Each wall is flat, endless, passes through zero and stands at right angles to its row. A trip goes straight from one point to another. Which walls does it cross, in order?

Walls:
(1): [ 0.03 -0.02 -0.43]
(2): [-0.73 -0.61  1.01]
(3): [-0.15 -0.30 -0.37]
(4): [-0.22 -0.01  0.16]
(5): [-0.20 -0.02 -0.23]
Trips:
[-0.51 -0.36  0.43] to [-0.11  0.10 -0.28] => 1, 2, 4
[-0.38  0.00  0.46] to [0.39 0.48 0.19] => 2, 4
[-0.28  0.24 -0.22] to [-0.46 -0.47 -0.37] => 2
[-0.26  0.23 -0.62] to [0.15 0.17 0.13] => 3, 5, 1
[-0.21 -0.11 -0.19] to [ 0.51 -0.60 -0.36] => 2, 4, 5

Walls:
(1): [-0.30 -0.34  0.34 -0.60  0.11  0.04]
(2): [ 0.52  0.25  0.02 -0.14  0.30 -0.20]
(3): [ 0.10  0.48  0.18 -0.05 -0.37  0.13]
(4): [-0.61  0.26  0.09 -0.28  0.05  0.36]
(5): [ 0.13  0.20  0.50  0.14 -0.18  0.06]
(6): [-0.43  0.10  0.76 -0.19 -0.26 -0.30]
(7): [-0.27  0.48  0.36  0.23  0.39  0.34]
(8): [-0.86  0.11  0.37  0.40  0.20 -0.02]
(9): [ 0.23 -0.40 -0.34  0.05  0.04  0.52]
(10): [ 0.51  0.25 -0.07  0.27 -0.13  0.07]
Trips:
[ 0.22  0.52  0.43 -0.33  0.31 -0.25] to [ 0.13  0.68  0.13 -0.15  0.05  0.11] => 1
[-0.51  0.49 -0.34  0.04 -0.02 -0.43] to [-0.26  0.54  0.15 -0.61 -0.43 -0.40] => 1, 5, 7, 2
[-1.08  0.08 -0.06 -0.16 -0.88 -0.34] to [ 0.26 -0.12 -0.01  0.62  0.78  0.16] => 7, 3, 1, 6, 9, 4, 10, 2
[ 0.37  0.21 -0.74  0.21 -0.38  0.07] to [ 0.47 -0.38 -0.57  0.23 -0.51 -0.62] => 3

Walls:
(1): [ 0.85 -0.06  0.18 -0.09  0.30  0.04 -0.46 -0.04  0.14  0.37  0.13]
(2): [-0.36  0.16  0.20  0.02 -0.26 -0.04  0.38  0.23  0.56  0.29 -0.35]
(3): [-0.64  0.22  0.35 -0.03  0.00  0.01 -0.14 -0.44 -0.01  0.23 -0.26]
(4): [ 0.10 -0.17 -0.24 -0.59  0.31  0.35  0.50  0.29  0.09  0.14  0.18]
(5): [-0.28  0.38 -0.39 -0.56 -0.57  0.63  0.68  0.10 -0.64 -0.20 -0.13]
(6): [ 0.28  0.03  0.45 -0.49  0.35  0.31 -0.04 -0.37  0.22  0.56 -0.58]
(7): [ 0.37 -0.13 -0.06  0.55 -1.06 -0.08 -0.41 -0.06  0.30 -0.53 -0.28]
Trips:
[ 0.32  0.39 -0.29 -0.16 -0.52 -0.50  0.27  0.30 -0.28 -0.41  0.15] to [-0.78  0.17  0.28  0.14  0.87  0.73 -0.14 -0.18  0.10  0.16  0.11] => 4, 7, 3, 2, 6, 5
[-0.19 -1.07 -0.38  0.48 -0.08 -0.17  0.18 -0.02  0.00  0.10  0.84] to [ 0.54  0.11  0.06 -0.16 -0.59 -0.63  0.21  0.09  0.99 -0.39  0.19] => 2, 1, 4
[ 0.04 -0.05  0.03 -0.01  0.15 -0.17  0.50 -0.19 -0.27  0.46 -0.42] to [ 0.12  0.15 -0.05  0.40  0.01  0.18 -0.36  0.04  0.76 -0.03 -0.33] => 1, 5, 4, 7
[ 0.53  0.11 -0.04 -0.28  0.42 -0.09 -0.27  0.52  0.14  0.12  0.43] to [-0.49  0.59  0.45  0.65 -0.21 -0.21 -0.56  0.53 -0.21  0.31  0.07] => 6, 4, 2, 3, 7, 1
[ 0.09 -0.34  0.33  0.37  1.02 -0.67  0.22 -0.47  0.29 -0.40 -0.04] to [-0.11 -0.13  0.02 -0.06 -0.08 -0.55  0.12  0.04  0.00  0.21 -0.01] => 2, 6, 1
[-0.64  0.41 -0.35  0.06  0.65  0.09  0.00 -0.32 -0.25  0.30  0.19] to [-0.30 -0.07 -0.14  0.26 -0.37 -0.26  0.00 -0.72 -0.21 -0.19  0.10] => 6, 4, 7
[-0.43 -0.79 -0.18  0.13 -0.57 -0.07 -0.15 -0.24 -0.66 -0.09 -0.56] to [ 0.12 -0.34  0.97  0.33 -0.17 -0.15  0.29 -0.55 -0.03 -0.09  0.41] => 5, 6, 1

Walls:
(1): [ 0.04 -0.25 -0.88  0.43 -0.46 -0.03 -0.15  0.13  0.31  0.15  0.22 -0.40
  0.41  0.38]
(2): [-0.07  0.16  0.24  0.31  0.78  0.15 -0.15 -0.03  0.69  0.09 -0.06 -0.07
 -0.27  0.34]
(3): [-0.16  0.22 -0.07 -0.61  0.12  0.26  0.24  0.48  0.30 -0.75 -0.31  0.01
  0.01  0.56]
(4): [-0.19 -0.10  0.27 -0.33  0.26  0.33  0.16 -0.14 -0.39  0.07  0.88 -0.08
 -0.34 -0.28]
(5): [-0.07  0.37  0.21  0.59 -0.69 -0.24 -0.27 -0.26 -0.33  0.10  0.42  0.29
  0.08  0.41]
(6): [-0.16 -0.17  0.11 -0.37  0.22 -0.52  0.29 -0.92 -0.20 -0.10  0.17 -0.43
  0.36 -0.12]
(7): [ 0.72 -0.42 -0.14  0.23  0.27 -0.45  0.85 -0.40  0.39  0.05 -0.17 -0.04
  0.17 -0.10]
(8): [-0.29 -0.27  0.14 -0.63 -0.20 -0.04 -0.25  0.19  0.20  0.10 -0.39  0.21
  0.16 -0.07]
(9): [ 0.08 -0.36 -0.35 -0.37 -0.23  0.13 -0.51 -0.31 -0.38  0.24 -0.04  0.19
 -0.03  0.16]
Trips:
[ 0.65 -0.26  0.16 -0.28 -0.44  0.78  0.18 -0.44 -0.03  0.76 -0.70 -0.10
  0.47 -0.16] to [-0.16  0.08  0.18 -0.24  0.05  0.77  0.00 -0.58  0.07 -0.22  0.25 -0.21
 -0.21  0.61] => 1, 4, 3, 2, 7, 8, 5
[ 0.14 -0.22  0.39 -0.41 -0.43 -0.28 -0.15  0.49 -0.48  0.38 -0.11 -0.29
  0.07 -0.15] to [-0.01 -0.12 -0.02  0.03  0.14 -0.06  0.07 -0.35  0.34  0.66  0.18  0.02
 -0.50  0.69] => 6, 1, 2, 7, 8
[-0.04  0.14  0.37 -0.19  0.00  0.13  0.57 -0.54  0.21 -0.01 -0.14 -0.48
 -0.62 -0.18] to [-0.05 -0.24  0.14  0.50  0.42  0.38  0.43  0.52 -0.90 -0.51  0.12  0.09
 -0.06 -0.08] => 2, 6, 7
[-0.19 -0.83 -0.11 -0.12 -0.18 -0.18  0.31 -0.02  0.03 -1.08  0.97 -0.38
  0.20 -0.49] to [-0.01 -0.36  0.77 -0.18  0.09 -0.30 -0.58 -0.15  0.00  0.30  0.11 -0.25
  0.00 -0.22] => 3, 8, 1, 9, 7, 2, 5

Walls:
(1): [-0.16  0.55  0.52 -0.05 -0.33  0.67 -0.22  0.44  0.00  0.51  0.09  0.36
  0.31 -0.32 -0.44 -1.14 -0.32  0.19  0.45 -0.27  0.58 -0.13  0.11 -0.33]
(2): [ 0.24  0.32 -0.27 -0.38 -0.06  0.80  0.22 -0.05 -0.08  0.45  0.05  0.49
 -0.10  0.20 -0.23 -0.07  0.38  0.36 -0.47  0.54 -0.16  0.00 -0.35  0.13]
(3): [-0.27  0.26 -0.30  0.08  0.50 -0.09 -0.18 -0.39  0.95 -0.52 -0.26 -0.19
 -0.53  0.21  0.04  0.11  0.36  0.39  0.14 -0.93 -0.15 -0.42  0.41 -0.63]
(4): [-0.29  0.01 -0.83  0.65  0.61  0.22  0.50  0.26  0.43 -0.11  0.07  0.43
  0.38 -0.26 -0.30 -0.25 -0.30  0.04  0.08 -0.03 -0.26  0.27  0.51  0.92]
(5): [-0.09  0.17  0.45 -0.66  0.41 -0.32  0.35  0.01  0.07 -0.32  0.04  0.03
 -0.14 -0.29  0.03 -0.43  0.13 -0.55 -0.16  0.44 -0.44 -0.40  0.07 -0.08]
(6): [ 0.37  0.00 -0.13  0.05 -0.14 -0.35  0.20 -0.10  0.24 -0.77 -0.37  0.41
 -0.20 -0.14 -0.36 -0.71 -0.48 -0.06  0.48 -0.17 -0.42  0.39 -0.21 -0.40]
(7): [-0.19  0.01  0.20 -0.27 -0.23  0.19  0.83  0.27 -0.46 -0.72  0.47  0.16
 -1.08 -0.15  0.05  0.29 -0.20 -0.05  0.20 -0.34  0.01 -0.01  0.33 -0.52]
(8): [-0.58  0.56  0.34 -0.50 -0.36  0.31  0.58  0.25  0.26 -0.23 -0.33 -0.02
 -0.02  0.83 -0.14 -0.01 -0.12  0.21  0.02 -0.60 -0.08  0.41  0.08 -0.30]
(9): [ 0.63  0.02 -0.07  0.49 -0.28 -0.20 -0.20 -0.06  0.04 -0.36  0.61 -0.32
  0.06  0.43 -0.48  0.96 -0.05 -0.11 -0.15 -0.25 -0.13  0.34  0.03  0.03]
(10): [ 0.23 -0.06  0.29 -0.38 -0.01  0.44  1.40  0.05  0.03 -0.46 -0.14 -0.64
 -0.14 -0.38  0.16 -0.10  0.11  0.06  0.62  0.45 -0.90 -0.24 -0.54 -0.26]
(11): [ 0.01 -0.48 -0.14 -0.20 -0.27  0.41  0.19  0.25  0.46  0.41  0.01 -0.08
  0.25 -0.18  0.08 -0.61  0.13  0.12  0.38 -0.45 -0.26  0.27  0.08 -0.73]
Trips:
[ 0.55  0.07  0.59  0.03 -0.31 -0.34  0.58  0.49 -0.51 -0.25  0.40 -0.23
 -0.50  0.49  0.10 -0.05 -0.77 -0.13  0.22  0.50 -0.50 -0.17 -0.04  0.26] to [ 0.14 -0.09  0.19  0.41 -0.05  0.02  0.31 -0.30  0.03 -0.19  0.30  0.37
  0.52  0.21  0.02  0.46 -0.33  0.12  0.04 -0.47 -0.54 -0.20 -0.13 -0.23] => 4, 5, 3, 11
[-0.48 -0.65 -0.52  0.26 -0.01  0.56 -0.25 -0.11 -0.32 -0.44  0.13 -0.12
 -0.58 -0.19  0.32 -0.07 -0.76  0.63 -0.26 -0.16 -0.63  0.15  0.55  0.20] to [-0.24  0.71  0.49  0.69  0.19  0.12 -0.53 -0.23  0.21  0.27  0.04  0.39
  0.56 -0.09 -0.10  0.15  0.34  0.05  0.29  0.27  0.02  0.14 -0.17 -0.48] => 1, 9, 7, 6, 2, 11, 4
